Rows are points. Each copy is the shape, with its points in the same order, turned, moved and blurred by noise. Is it also mirrored, or only turned?
(in the rows, 128 means zero)

Shape (7 x 3)
[[112 155 113]
 [146 150  97]
 [113 189  73]
 [122 123 194]
 [102 135 111]
 [118 107 156]
 [119 114 195]]
Copy 1 (7 x 3)
[[111 118 126]
 [125  92 131]
 [ 72  89 113]
 [155 179 181]
 [117 141 106]
 [162 159 146]
 [146 181 170]]
Copy 1 is: mirrored
Copy 2 (7 x 3)
[[103 153 110]
 [ 78 136 131]
 [ 55 178 105]
 [181 135 142]
 [109 137  96]
 [152 114 121]
 [186 128 137]]
Copy 2 is: mirrored

Shape (12 x 6)
[[117 151 122 147 129 184]
 [189 119 115 127 105 171]
 [113  91 130 126 160 101]
 [100 108  89 109 148 184]
 [163 121 107 191 179 102]
 [ 94 132 172 143 133 177]
 [108 150 132 111 138 136]
 [160  87 149 174  97 161]
 [118 114 171 158 100 176]
 [182 155 113 105 112 136]
 [173  89  78 179 111 118]
 [102 160  93 102 108  75]]
Copy 1 (12 x 6)
[[108 165 139 134 126 178]
 [178 121 113 123 107 176]
 [113 106 142 121 174 104]
 [ 84 125  96 111 146 177]
 [169 150 130 180 188 113]
 [ 89 139 190 123 135 182]
 [103 155 148  97 136 130]
 [152  96 170 166 114 170]
 [116 122 191 139 113 183]
 [170 150 115  99 105 135]
 [168 103  96 190 129 121]
 [100 154 121 102 106  64]]
Copy 1 is: only turned
Copy 2 (12 x 6)
[[112 162 109 154 121 170]
 [187 130  96 154 112 154]
 [109 106 127 133 163  92]
 [ 96 123  72 125 149 162]
 [142 144 121 201 193  91]
 [ 90 133 159 141 119 166]
 [106 155 121 118 125 123]
 [152  90 136 194 109 150]
 [113 113 154 163  96 166]
 [180 161  99 134 114 115]
 [164 105  76 207 137  97]
 [102 163  88 118 104  51]]
Copy 2 is: only turned

Shape (15 x 9)
[[109 141 137 141  87 173 154 138  91]
 [146  69 169 114  72  82 100 171 135]
 [138 118  91 154 135 162 175 116 113]
 [ 91  80 144  93  60  90 122 141 135]
 [ 86 128 131 152  84 101 168 138 109]
 [102  99  98 167 107 171 127 107 135]
 [168  81 185 122 121 115  98 101 136]
 [128 100 105 171 135 160 122 152  97]
 [107 139  87 125  97 146 130 140  78]
 [112 123  79 166 123 123 157 103  90]
 [142  51 206  86 145 106 104 161 163]
 [145 126 110 153 109 137 138 145 155]
 [128 153 134 178 145 151 109 116 121]
 [136  84 160  55  81  80 103 156 161]
 [ 73 116  99 108 102 103 131 150 127]]
Copy 1 (15 x 9)
[[105  86 176 132 118 194 116 157 138]
 [127 116 174 131  53  78 105 126  77]
 [121  85 138 162 166 156 143 168 143]
 [ 90  82 151 100  66  96 115 110 115]
 [ 58  93 173 133 122 146 132 121 119]
 [113  70 101 158 116 173 139 152 118]
 [187 113 153 131 101 122 131 101  79]
 [117 105 126 168 136 162  96 175 101]
 [ 92  97 143 142 126 165  82 146 165]
 [ 90  90 128 176 167 154 121 125 147]
 [171 126 151  72  95  79 124 138  46]
 [115 122 136 159 110 139 152 166 128]
 [127 143 124 159 140 195 132 132 108]
 [139 124 160  84  55  64 116 119 119]
 [ 63 105 122 108 107 117 105 132 140]]
Copy 1 is: mirrored
Copy 2 (15 x 9)
[[109 113 116 127  62 146 129 135  77]
 [182  93 193  65 118 134 146 182 113]
 [131 104  78 157  82 142 169 131 134]
 [145 112 149  31  97 159 133 183 121]
 [124 161 125 106  84 167 151 175 108]
 [149  96  86 136  84 174 107 138 140]
 [165  68 167  97 158 168 160 126 112]
 [159  96  95 159 102 124 124 159 111]
 [139 139  83 106  77 114 124 133  94]
 [150 149  64 137  97 153 159 139 123]
 [134  37 190  77 175 137 151 186 133]
 [143 115 144 138  85 133 136 137 153]
 [135 124 121 174 131 153 113 115 112]
 [142  87 188  22 129 122 145 160 141]
 [122 142 106  73 101 129 119 178 137]]
Copy 2 is: mirrored
